Rows are points. To make a cloud, some directions were put in groups of two or more. Within a group, all points are equally far from the middle, so they leave a hole (a ring in 2 directions, a hollow ball in 3). The other directions are filled evenly. Then the cloud was stretched, turned, moved and blurred a little. Count the holes, and give their numbers of directions, smallest first.
In the rows, 128 means zero.

Cloud, 20 rows:
[[154  91  91]
 [160 130 147]
 [109 132  92]
 [111 130  90]
 [ 86 154 145]
 [137 147 170]
 [163 113 133]
 [133  92 164]
 [167 136 112]
 [168 196 106]
 [148 129  87]
 [ 95 207 126]
 [165 152 143]
 [144 176  88]
 [162  89 105]
 [148  87 154]
 [139 175  88]
 [161 165 152]
 [153 123 156]
 [ 91  93 101]]
Holes: 1 (2)

Cloud:
[[174 121  84 156]
 [155 127 167 126]
 [177 170  89 136]
 [ 89  99 140 182]
 [ 92 114 136 114]
 [101  98 158 132]
 [104 146  79 149]
 [116  99  76 156]
 [158 164 172 124]
 [159 136 170 136]
 [158 125 161 161]
 [165 172 143  98]
 [152 121 153 112]
 [114 167 135 176]
 [117  85 121 191]
 [118 100  77 152]
 [169 137 121 105]
 [178 154  97 168]
 [153 180 161 105]
 [104  93 161 148]
 [131 187 102 112]
 [153 167 160 159]
 [109 100 149 120]
 [160 105  81 156]
 [118 183 121 103]
 [ 98 107  95 187]
 [175 129  90 130]
 [134 179  85 148]]
Holes: 2 (2, 2)

Cloud (86 x 8):
[[ 94 150  73  97 174  70 139 135]
 [148 157 161 127 113 147 208 129]
 [ 99  81 111 181 136  93  69 123]
 [131 125 142  92 124 186 188 120]
 [135 168  99 157 105 140 200  91]
 [138 125 162 190 136  89 150 118]
 [173 108 117 161  96 168 146  90]
 [163 109 127  86 179 131 114 120]
 [128 141 115 143 168 167 123 114]
 [143 104 164 124  56  77 150 145]
 [140 117 137 128 176 186  88  84]
 [158 134 105 139 153 172 105 145]
 [125 110 144  76 104 152 158 120]
 [133 157  69 141  95 101 161 143]
 [150  87 139 143 165  80 165 133]
 [134 197 114 157 130  68 168 103]
 [152 129  73 118 207  70 146 108]
 [133 145 141 100 102  50 130  97]
 [172 174 139 130  69 137 132 150]
 [138 147 123  97 161  60 132  97]
 [155 119 114 128 115 123 205 102]
 [141 173 118 137  65 172 123 122]
 [112 178 133 116 124  85 106  92]
 [118 116 146 131  74 187 167 141]
 [105 116 147 180 108 157 143 115]
 [159  78 128 180 129 131 181 144]
 [140 139 107 110 193  90 172 137]
 [190 150 127 123 103 125 162 154]
 [141 141 106 148 109 103 115 140]
 [181 152 159  98 126 159 150  55]
 [118 139 176 125  83  73  97 144]
 [114 142 109 128 100 111 143 107]
 [126 137 170 139 179 127 156 104]
 [183 122  69 119 100  90 134  85]
 [ 87 101 110 122 131 143  94  94]
 [168 155  85 182 163 157 132 140]
 [166 117 138 125 146  72  67 120]
 [133 125 143  89 153 195 116 122]
 [159 122 107 123 178  62 185 119]
 [163 141 159  83 121 103 129 130]
 [176 148 137 126  70  86 111 129]
 [120 107 100 132  81 110 150 133]
 [ 88 116 135 130 117 170 172  86]
 [130 121 150  87 206 119 128  99]
 [135 150  90 117 136  70 162 138]
 [176 134 110 127 148  84 165 145]
 [204 112 196 143 110 140 126 113]
 [138 121 124 148 183 101  91 121]
 [146  79 110 166 120 161 116 169]
 [ 85 144 134 157 140 112 165 126]
 [164 113 168 178 121 118 178 152]
 [ 87 152 144 154 104 167 131 131]
 [151  98 113  96  84 115 223 130]
 [154 123 115 126 128 167 184 175]
 [126 122 157 125  45 164 117 125]
 [138 101 175 122 158 119 145  89]
 [182 168 130 126 143 129 187 138]
 [115 145  86 100 118  89  99 119]
 [140 119  76  96 169  83 124  86]
 [109  91 118 106  94 167 107  81]
 [107 117 146  99  84 118 120 115]
 [199 124 125 136 101 129  82  74]
 [141  81  90 218 105 131 143 116]
 [213 130 111 148 130 150 114 162]
 [115 100 164 110 138  89 100 144]
 [ 79 140 107 139 131 111 149  74]
 [107 169 148 158 154 132 186 155]
 [143 109 118 149  50  94 100 130]
 [115 114 165  84 141 159 162 112]
 [ 93  89 139 167 128 101  82 134]
 [ 90 132 119 168  72  61 153 104]
 [119  81 165 131 154 121  96 123]
 [153 198 166 101 151 123 185  90]
 [152 130  93 120 100 117 167  66]
 [153 128 107 121 122  94 128  68]
 [116 173 116 161 129 100 155 167]
 [ 87  97 133  74 155  94 142 127]
 [155 168 120 174 139  89 116 111]
 [104 125 145  61 149 157 113 109]
 [152 188 167 146 108 122 174 142]
 [141 186 103 164  84 159 154 137]
 [146 113 101 144 161 133 143 116]
 [121  65 162 109 131 105 112 153]
 [131  79 113 102 172 112 162 158]
 [ 94 120 121 113 123 105  94  93]
 [164 113 189 157 118 154 135 151]]
Holes: 0

Cloud:
[[113 123 165 118 172  71 148  84 149]
 [119  71 167 148 179  52 155 116 164]
 [141 159  94  90  93 147  85 125 113]
 [149 100 126 158 226 147 124 136 127]
 [ 86  77  83 151 139 154  81 106 124]
 [137 185 162 148 145 112 208 125 116]
 [110 101 169 175 137 121 190 123 101]
 [125 114 160 104 204 152 185 109 154]
 [173 138 151 123 116  83 146  76 128]
 [107  50 135 137 109 126 125 131 109]
 [109 137  87 180 167 126 171 109 136]
 [102 175 101  77 112 142 105 116 110]
 [155 129 167 108 164  83 141 111 128]
 [149 190 130 164 144  91  72 107  89]
 [175 135 144 105 117 115 123  78 123]
 [150 121 119 140 147 145 171 139 111]
 [184 120  97 167 197  84  88 141 172]
 [114  82 121 100 169 162  95 108 106]
 [116 152 136 167 176 157  91 108 121]
 [175 129 128 160 130 147 104  60 124]
 [138 137  92 114 145 167 100  80 187]
 [146 105 128 191 186 107 112  78 157]
 [155  95 141 139 198 121 112 120 126]
 [117 105 100 149 177 141 134 149 170]
 [145 155  86 119 101 101 125 105 118]
 [161 115 169 140 109 126 166 128 152]
 [127 163 121 165 107  47 160 116 164]
 [100 179 153  92 145 122 155 122 121]
 [104 152 189 140 189 153 162 132 111]
 [127 101 158 135 153  90 188 158 166]
 [135 102 193 108 132 147 156 121 114]
 [136  97 107 133 140 128 147 102 145]
 [117 111 135 179 164  68 133  87 120]
 [136 146 194 113 209  89 126 113 179]
 [133 127 124 131 122 102  41 104 130]
 [190 156 119 154 123  82 108 116 143]
 [148  77 104 170 170 128 119  61 112]
 [165  88 129 150 122  87 102 124 119]
 [137  87 149 133 142  85 139  99 127]
 [ 97 131 122 141 156 181  88 132 130]
 [102 113 143 150  98 150 160 110  84]
 [114 149  91 170 139 118 155  92 182]
 [143  93 106 205 177 143 135 148 127]
 [104 148  87 105 128 142 125 145 135]
 [137 109 109 191 130 132  90  82 160]
 [134 156 126 139 117 110 135  76 199]
 [ 72 113 114  92 164 162 126 115 135]
 [129 105 150 109 183 132 164  53 145]
 [170  89 115 176 143  95 103 104 119]
 [130  86 132 117 127  61 133 119 181]
 [165  94 140 172 129 127 112 121 120]
 [164 118 145 122  93  79  84 101 108]
 [148 138  96 128 140 117  71 129 121]
 [172 115  86 110 173  90 113 152 186]
 [112 164 155 139 158  97  94  63 158]
 [141 133 138 150 175 123 196 132 178]
 [150 129 100 111 182 119 149 113 176]
 [113 162  98  82 122 116  97  85 168]
 [130  57 101 154 141  80 107 133  98]
 [161 171 167  82 116 120 134 143 168]
 [137 161 128 164 121 112 167  94 182]
 [116 104 146  97 151 145 101 104 124]
 [104 124  90 135 150 101 158 161 169]
 [115 182  94  70 169 167  83 162 165]
 [165  92 110 177 160 113  66 154 162]
 [138 113 124 171  59 132 182  80 154]
 [169 115 138 128 201 124  89 123 124]
 [126 112 156 152 166  98  98 135 170]
 [133 153 132 186 127 133 132 159 100]
 [118 123 130 132 109  79 118 164 181]
 [201 118 150 172 116  93  86 112 114]
 [126 151  76  93 163  86  98  93 141]
 [109 182 116 150 158  97 103 103 159]
 [162 101 133 176 156 123 130  79 151]
 [116 111 104  76 162 123 112 192 108]
 [155 183 145 169 128  73 170 151 148]
 [128 103 125  70 129  95 114 165 116]
 [120 120  79  72 182 110 103 180 138]
 [146 126 124 157 110 109  76 138 129]
 [130 150 137 153 160  81 115 149 105]
 [165 147 116 185 119  52 123  97 147]
 [110 176 130  82 136 111  76  93 177]
 [ 88  92 147 155 112  71 128 109 157]
 [136 127 194 136 167  98 148 115  91]
 [ 87 158  96 139 122 144 135 183 174]
 [103 125  84 106  55 113 143 124 109]
 [168 163 112 121 166  88 112 111 180]
 [145  33 109 116 140 106 109 111 167]
 [151 158 147 145 121  99 140 176 142]
 [138 157  99 105 220 131 126 135 123]
 [179 144 154 183 180 156 111 130 130]
 [113  96 128 117 104 142 172 110 127]
 [108 175 150 138 142 172 130  88 159]
 [170 160 156 181 101  90 174  76 141]
 [163 117 160 110 133 190 113 136 123]
 [143 141 109 140 139 104 119  80 191]
 [128 160 130 113 150 119 154  52 173]
 [119 106 156 139 147  83  79  80 169]
 [137 133 171 159 181 159 102  74 156]
 [135 115  97 107 143 117 115 136 107]
 [122 147 120 123 150 166  76 143  90]
 [111 162  95 113 112 163  88 102 156]
 [158 183 151 143 147  91 152  68 171]
 [130 140 144 106 210 103  78 124 156]
 [164 142 134 131 107  80 136 151 137]
 [138 121 107 127 122  84  48 134 129]]
Holes: 0

Cloud (88 x 9):
[[147  88 145 157 151 167 126 161 168]
 [150 118  94 195 185 123 137 128 183]
 [ 79  69 119 133 141 114 119 120 132]
 [143 103 145  70 113 112  92 142  86]
 [113 125  76 127 117 136 134  58 181]
 [ 92 118 164 117 126  95 172 112 130]
 [166 113  88 179 127 144 134 163 195]
 [146 153 139  91 164 152 158 112 163]
 [145 100 127 149 184 169 132 141 120]
 [ 85 103 109 110 101 150 149 118 187]
 [109 103 135 127 106 137  71 156 109]
 [134 139 140 198 178 126 149 163 170]
 [198 126  87 132 116 144 166 123 164]
 [118 135 130 207 142 111 122  98 104]
 [103 145 170  84 130  92 114 118 109]
 [152 107  70  99  84 113 112 145 138]
 [124 140 102 190 126 114 102 138 127]
 [138  72  93  86 102 122  96 192 158]
 [137 157  62  99 110 103 140 127 153]
 [145 100 124 137 136  85 178 133 178]
 [166 160 124 120 179 186 120 169 150]
 [190 108 133 108 163 146 126 224  93]
 [145 106 115 120 185 118 149 136 142]
 [171  52 105 131 127 113 117 138 170]
 [122 107  85 189 159 109 136 150 185]
 [147 135  81  95  84 147 149 132 169]
 [106 114 124 118 117 135  73 164  94]
 [193 129 109 137 188 149 108 138 145]
 [204 150 100 144 191 145 166 139 129]
 [136 127 100  83 163 149 166 181 106]
 [148  93  95 104  76 114 106 168 152]
 [120  81 146 122 105 142 115 209  70]
 [178  91 128  96 134 171 160 180 120]
 [140 150 128 208 180 153 170 177 145]
 [120 129  64 148 120 158 147 111 172]
 [174  76  90 135 100 104 120 167 139]
 [109 103 123 154 141  63 132 112 122]
 [ 80 122 110 158  89 128 156 132 112]
 [143 134  99 128 109 175  87 140 113]
 [177  91  86 133 167 114 144 142 144]
 [188 165 131 113 174 127 117 131 125]
 [129 165 101 165 172 156 184 161 126]
 [156 110  81 150 137 153 177 127  99]
 [147 140 107  64 101 184 123 161 115]
 [143  62  75 136 122 108 139 179 143]
 [193 140 133 124 149 115 155 179 141]
 [168  73 101 153 153 129  99 136 174]
 [ 80 104 133  96  98 148 120  89 131]
 [ 54 142 116  98 138 130 136 145  86]
 [110 162 156  84 141 127 164 111  74]
 [127  79  95  84  81 112  92 176 168]
 [119 134 150 131 148 154 102 118  63]
 [ 63 124 134  79 110 153 117 151  86]
 [170 126 101 128 170 102 171 157 146]
 [120 145  99 180 125 114 103 135 122]
 [103 174 112 122 163 167 130 113 104]
 [ 61  82 117 132 117 100 111  98 121]
 [115 164 150  58 123  89 123 100 123]
 [143 150 112  50 132 103 116 113 105]
 [100 131 115  64 114  87 117 161  69]
 [134 150  85 174 131 162 180 135  97]
 [150  88  82  82 102 132 142  84 183]
 [138 133  93 114 128 116 202 119 161]
 [ 79 117 131  97 141  93 136 196  97]
 [ 67 152 124  50 115 154 123 132 110]
 [114 131  99 210 161 156 160 157  97]
 [111 124 129 130 148 148 126 100  74]
 [135 186 128 115 153 111 116  98 153]
 [168  67  87 103 106 107 136 115 199]
 [142 185 128 195 136 139 125  95 132]
 [153 154 100 133 105 176 171 138 132]
 [130 194 146 102 149 159 128 104 134]
 [ 55 154 112  87 141 125 161 144 104]
 [113 117  81 125 156 109 163  75 178]
 [118 167 138 104 143 108 102 151 158]
 [144 142  78  50 137 140 122 168 132]
 [137 132 112 170 121 130 170 106  71]
 [156 103 130  73 153 107 101 145 158]
 [148 119 126 123 154 196 125 125 134]
 [110  81 128 114 124 153 132 193 150]
 [167  84 118 128  92  91 119 129 156]
 [127 151  97 131 153 184 115 115 111]
 [ 92 120 139 111 142 113 112 202  79]
 [150 135 127  82 130 152  84 113 130]
 [ 59 145 136 159 144  87 137 129 128]
 [106 102  83 128 131 107 170  67 167]
 [122 124 149  87 154 157 152 119 133]
 [167 164 130 168 191 140 111 174 148]]
Holes: 3 (2, 3, 3)

Cloud (94 x 9):
[[168 103  85 176 118  82 148 123 100]
 [ 91 192 116 129 155 115 108 102 125]
 [118  68 140 170 116  87 114 138 114]
 [109 119 192 134 154 148  99 174 179]
 [ 54 126 146 109 162  98 123 123 149]
 [130 135 127 141 139 177 103 107  92]
 [121 151  98 175 152  70 141 153 170]
 [144 110 124 130 112 106  76  84 153]
 [ 70 164 149 109 121 139  99 192 162]
 [ 82 167 185 146 132 104 124 187 170]
 [ 71 146 154 169 177 147  99 102 147]
 [106  77 133 112 100 128  92 147  93]
 [113 161 175 150 159  61 150 151 151]
 [100 109 171 150 167  89 169 119 167]
 [ 63 171 147 173 150 115 163  79 158]
 [173  85 126 103 115 144  99 137 151]
 [140 192 159 135 145 100 134 196 104]
 [138 156 167 159 134  76 129 187 142]
 [136  75 143 104 108 149  81 165 105]
 [123 114 182 114 129 136  98 112 182]
 [150 102 126 157 121  48 159  72 164]
 [ 98 151 177 139 112 118 146 146 179]
 [122 166 125 134 159  83 125 189  85]
 [145 138 158 173 146 155 138 105 139]
 [ 57 120 146 128 143  74 168  98 188]
 [151 126 124 136 169 149 102 144  99]
 [131  89 104 198 115  95 146  97 141]
 [165  73 119 116 133  79 102 179 146]
 [ 37 174 138 135 151 122 146 131 179]
 [149 147 133 192 153 126 153 101 141]
 [109 150 159 132 157 151  66 113 140]
 [134 105 141 177 146  52 138 164 130]
 [133  81 197 121 114 132 117 142 142]
 [115  85 155 164 149 113 162 105 150]
 [104 150  99 141 121 103 114 107  81]
 [130 138 150 156 151 129 138 138 192]
 [125  79 127 182 120  61 123 149 146]
 [ 47 145 115 120 150 103 139 105 145]
 [130  94 202 129 118 124  96 153 136]
 [119 105  89 140  90  83  95 142 156]
 [162 112 138 147 145  87 117 169  85]
 [121 144 176 170 182 129 146 123 155]
 [122 149 161 105 112 188  91 183 119]
 [153  86 130 138  92 124 106 108 193]
 [ 97 151 163 170 105 188 102  98 137]
 [ 83 138  93 121  95 102 117 167 131]
 [173 114 112 130 125 146 102 187 137]
 [ 41 185 163 166 141 129 147 102 139]
 [105  94 136 169 144 142 106  80 162]
 [127  85 109 183 101 112 143  61 168]
 [ 89 102 152 108 155 131 123 184 163]
 [122 101 207 125 129 126 102 144 163]
 [169 111 163 133 102  87 100 131 113]
 [163 117 102 147  64 110 107  83 105]
 [ 77 172 152 137 141 107 173 146 122]
 [ 99  88 119 179 158  56 148  98 152]
 [ 79 157 190 134 158  89  97 171 155]
 [151 156 173 154 160  82 151 152 142]
 [121  91 143  87 124 107 144 179 131]
 [ 93 189 150 103 113 162 103 188 124]
 [137  72 138 166 112 133 141  64 155]
 [113  95 164 134 137 125  60 165 149]
 [137 118 132 169 133 161 142 105 118]
 [ 94 129 119 178 106 137  80 125 161]
 [ 81 134 148 186 139 167  94 100 154]
 [126 142 148  94 130 107  88 130 144]
 [143 120 156 153  71 134  95 144 144]
 [155  98 109 107 150  76 137 120 123]
 [ 60 102 160 170 135 136 112 101 146]
 [149 148 161 143  92 145 114  90 140]
 [116 137 140 183 170  63 159 172 163]
 [130  84 134 159 129 144 144 105 117]
 [ 69 125 133 168 145  66 183 109 167]
 [120  84 119 174 100 102 149 157 135]
 [100 104 177 145 130  78 102 122 126]
 [ 60 137  89 132 135 104 141  86 143]
 [ 83 164 125 124 135 143 156  97 112]
 [ 81 153 130 179 133 139 123  96  94]
 [144 132 104  97  75 101 107 136 133]
 [142 144 169 116  97 180  87 161 112]
 [ 93  66 149 148 143  70 147 167 181]
 [ 92  92  98 112  97 102 143 180 142]
 [173 181 114 127 151 111 125 169 123]
 [148 122 166 123 122  93  99 126 176]
 [100  94 107 179  88  83 116  80 155]
 [ 88 164 125 140 176 148 124 132  91]
 [ 93 137 116 175 104 102 149 113 186]
 [115 134 144 124 162 141 134 152 178]
 [131 105 145 136 152 101  67 161 135]
 [ 93 119 103 131  88 171 117  76 109]
 [104 174 200 142 161 132  78 134 148]
 [106 143 151 143  97  77 126  78 147]
 [ 77 182 113 131 144 104 136 200 112]
 [182 117 129 132 148 116 138 168 109]]
Holes: 2 (2, 6)

Cloud (95 x 9):
[[169  98 132 158 162 166 131 136 115]
 [193 141 108 117 170 114 162 138 151]
 [186  89  86 149 136 163 156 118 138]
 [178 167  64 141 108 125 147 120 155]
 [158 123 124 159 164 176 150 101 146]
 [112 118 132 148 155 156  88 165 168]
 [116 100 170 128 105 120 193 131 176]
 [ 92  95 145 103 176 173 116 139 114]
 [148 147 117  98 171 110 154 140 180]
 [127 110 165 157 172 123  62 126 113]
 [ 84 118 139 143 184 106 142 152  85]
 [117 144 110  74  92  98 142 184 116]
 [173 104 103 118 152 157 108 124  66]
 [122 101 156 117  99 116 143 103 172]
 [ 86 114  59 130 143 128 124 139 105]
 [142  88 121  73 137 127 160  83 132]
 [110  56 154 102 190 145  97 145 128]
 [ 66  92 128  89 163  80 114 152 135]
 [108  78 136  89  69 143 143 182 111]
 [153 155 147 116 169 137 107 204 124]
 [160  98 122 117 231 110 157 146 143]
 [105 127 103  92 149 158 115 175 120]
 [128 118 114 125  76 178 162 103 158]
 [174  62 150 126 123 135 128 154  78]
 [113 106 133 111 115  82  94 144 128]
 [100  91 189 145 136 135 134 114 109]
 [115 120 137 100  92 168 148 145 137]
 [145  92 102  95 174 163 164 130 125]
 [104 111 178 114 141  99 175 115 176]
 [120  89 129 152 194 138 163 144 114]
 [148 148 133  70  88 127  97 162  98]
 [173 150 122 129 114 100  89 172  88]
 [ 88 125 120 112 192 165 128 113 104]
 [156  98  68 140 115 147 164 104 185]
 [123  88  84 114 125 138 103 136 181]
 [ 98 138 141  45 144 120 127 188 103]
 [177 131 104 127 162  96 131 162 163]
 [141 130 103 119 231 130 140  96 158]
 [111 100 112 135 154 133  57 142 101]
 [ 86 111  91  92 122  98 149 150  95]
 [108 111 159 173 109 102 103  92 158]
 [191 164 122 116 147 124  99 109 175]
 [166 171 155 138 156 104  71 114 135]
 [129 121 201 141 117 133 114 138 118]
 [158 123  88 123 172  88 104 156  90]
 [140 113  71 170 137  80 113 157 131]
 [163 159 153 114 182  94 166 127 143]
 [113 125  61 106  77 117 160  79 142]
 [ 78 157 145 118 112 148 111 160 156]
 [ 92 119 105  65 126  91 124 167 143]
 [105 140 127 148 179  75 114 110 123]
 [108  57 158 173  75 106 131 148 141]
 [106 119 116 123  91 135 104 139 191]
 [ 62 105 140 126 123 173 123 112 137]
 [ 63 124 176 124 103 146 143 132 130]
 [153 107  89  87 147 155  58 128 135]
 [159 154  73 170 118  96  93 116 109]
 [194 107 131 138 147 169 154 135 142]
 [203 107 176 109 129 139 173 154 143]
 [ 85 161 124 193 142  97  74 107 127]
 [ 97  47 146 134 158 110 108 139 134]
 [165 130 151 108  86 148 163 178 128]
 [156 157 142 112 164  76 130 152 134]
 [152 131 132 151 169  82 104 126 140]
 [129 146 180 123 144 125 186  88 150]
 [137  97 145 165 139  88 183 138 148]
 [107  98 127 130 156 129 136 150 205]
 [184  78 144 137 107 102 144 116 131]
 [146 143 109 199  98 106  76 120 159]
 [194 131 160 143 135 142 156  92 167]
 [150 101  85 128 101 171  74 133 159]
 [ 90 115  57 102 113 133 144 136 114]
 [123 131  76  61 104 106 156 175 134]
 [157 101 153 177 177 158 137 103 144]
 [141 170  98 109  90 102 123 158 149]
 [114  84 130 102  70 130 111 152 162]
 [145 136 119  68 128 151  77 149 145]
 [129 157 109 156 173 116 100 130 181]
 [142  98 121 106 120 137 165 122 193]
 [110 111  97  94 202 104  81 132 112]
 [132 137  71 177 145 114 128 107 108]
 [174 131 108 159 107 124  87 197 111]
 [152 162 117 127  54 160 119 142 134]
 [118 107 111  89  89 122 123 165  75]
 [156 109 115 129 197 114 142  80 106]
 [110  42 114  99 133 138 147 152 169]
 [ 93 108  83 109 200 100 115 124 125]
 [159  98  58 114 179 109 141 154 126]
 [ 91  79 163 144 108 104 152 102 160]
 [123  84 170 144 157 114  80 170 104]
 [124 174 109 112  97 113 160  92 137]
 [ 77 113 167 163 115 122 121 148  98]
 [124 130  91  63 201 139 126 141  95]
 [164 140 194 165 189 157  88 107 153]
 [197  90 111 133 168 115 122 152 161]]
Holes: 2 (3, 3)
